Each point is reached from the start by the listed moves, each made once or not at all, plus a little noise. Say if it took an odd or an even number of moves. Then give how often each move was made.

Moves:
(1): [0.42 0.29 0.07 0.08]
(2): [-0.36  0.43 -0.42  0.52]
(3): [ 0.28 -0.38 -0.52  0.30]
Start: [-0.28 -0.33  0.38 -0.48]
Points:
[-0.63  0.09 -0.02 -0.01] => odd (0, 1, 0)
[ 0.06  0.03 -0.50  0.41] => odd (1, 1, 1)
[ 0.39 -0.40 -0.09 -0.09] => even (1, 0, 1)
[-0.21  0.39  0.01  0.11] => even (1, 1, 0)

Moves:
(1): [-0.51 -0.27  0.03 -0.22 -0.51  0.36 -0.37 -0.55]
(2): [ 0.24 -0.28  0.08 -0.23  0.09  0.29  0.15 -0.09]
(3): [ 0.03  0.08  0.04 -0.16  0.03 -0.02  0.27 -0.02]
(4): [ 0.14 -0.18 -0.13  0.30  0.01 -0.13  0.10 -0.14]
(5): [-0.15  0.00  0.08  0.01  0.44 -0.09 -0.09 -0.28]
(6): [-0.05 -0.13  0.04  0.33 -0.26  0.22  0.10 -0.02]
(7): [-0.06 -0.09 -0.41  0.00  0.12  0.36  0.06 -0.06]
(8): [-0.10 -0.16  0.07 -0.03  0.23  0.05  0.18 -0.06]
Start: [ 0.25 -0.11  0.14  0.17 -0.22  0.10  0.02 -0.15]
Points:
[-0.18 -0.64  0.17  0.06 -0.46  0.36  0.20 -0.93] => even (1, 0, 1, 1, 0, 0, 0, 1)
[ 0.14 -0.83  0.12  0.04 -0.62  0.61 -0.12 -0.92] => odd (1, 1, 0, 1, 0, 0, 0, 0)
[-0.35 -0.59  0.31  0.09 -0.73  0.70  0.20 -0.79] => even (1, 0, 1, 0, 0, 1, 0, 1)
[-0.30 -0.66  0.24  0.08 -0.02  0.27  0.10 -1.20] => odd (1, 0, 1, 1, 1, 0, 0, 1)

Moves:
(1): [ 0.07  0.00  0.13  0.33  0.00  0.11 -0.25 -0.02  0.19 -0.16  0.22 -0.04
  0.06 -0.32]
(2): [-0.34  0.35  0.03  0.02  0.21 -0.14  0.28 -0.01  0.34 -0.55 -0.43  0.24
 -0.17 -0.05]
(3): [ 0.01  0.12 -0.11  0.20 -0.01 -0.03 -0.15  0.05  0.29  0.39  0.01  0.30
 -0.07 -0.24]
(4): [ 0.16  0.21  0.20  0.16 -0.27  0.04 -0.29  0.06 -0.01  0.04 -0.10  0.03
 -0.01 -0.21]
(5): [ 0.44 -0.36 -0.25 -0.21 -0.25  0.17 -0.01 -0.36 -0.33  0.00 -0.50  0.11
  0.25 -0.17]
(6): [-0.27 -0.02 -0.02 -0.34  0.01  0.19  0.21  0.16 -0.05  0.21  0.11  0.06
  0.01 -0.28]
(7): [-0.17  0.12 -0.40 -0.07  0.53  0.38 -0.24 -0.43  0.03  0.05  0.04  0.11
 -0.14  0.11]
(8): [ 0.51  0.12  0.10 -0.13 -0.02 -0.01  0.15 -0.01  0.12  0.17  0.11  0.10
 -0.34  0.04]
(9): [-0.19 -0.13  0.06  0.36 -0.27  0.15 -0.04  0.11  0.06 -0.01 -0.25  0.05
  0.06  0.44]
(10): [-0.01 -0.30 -0.12  0.27  0.06  0.09  0.08  0.11  0.03  0.07 -0.20 -0.21
 -0.20 -0.05]
(11): [-0.52  0.24  0.31 -0.17 -0.21 -0.19  0.11 -0.41  0.09  0.43 -0.12 -0.04
  0.04  0.45]
Start: [-0.07  0.67 -0.15  0.09  0.21  0.19  0.14 -0.25 -0.12 -0.15  0.17 -0.32
  0.30 -0.23]
Points:
[ 0.19  1.06 -0.21 -0.09 -0.01  0.86 -0.32 -1.23  0.25  1.01 -0.05  0.28
  0.12 -0.85] => even (1, 0, 1, 1, 1, 1, 1, 1, 0, 0, 1)
[ 0.08  0.73 -0.91 -0.12  0.74  0.81  0.48 -0.77  0.31  0.23 -0.72  0.40
 -0.38 -0.86] => odd (0, 1, 1, 0, 1, 1, 1, 1, 0, 1, 0)
[-0.41  1.39 -0.32  0.29  0.39  0.78  0.05 -0.36  0.64  0.09 -0.36  0.60
 -0.35 -0.47] => odd (0, 1, 1, 1, 0, 1, 1, 1, 1, 0, 0)
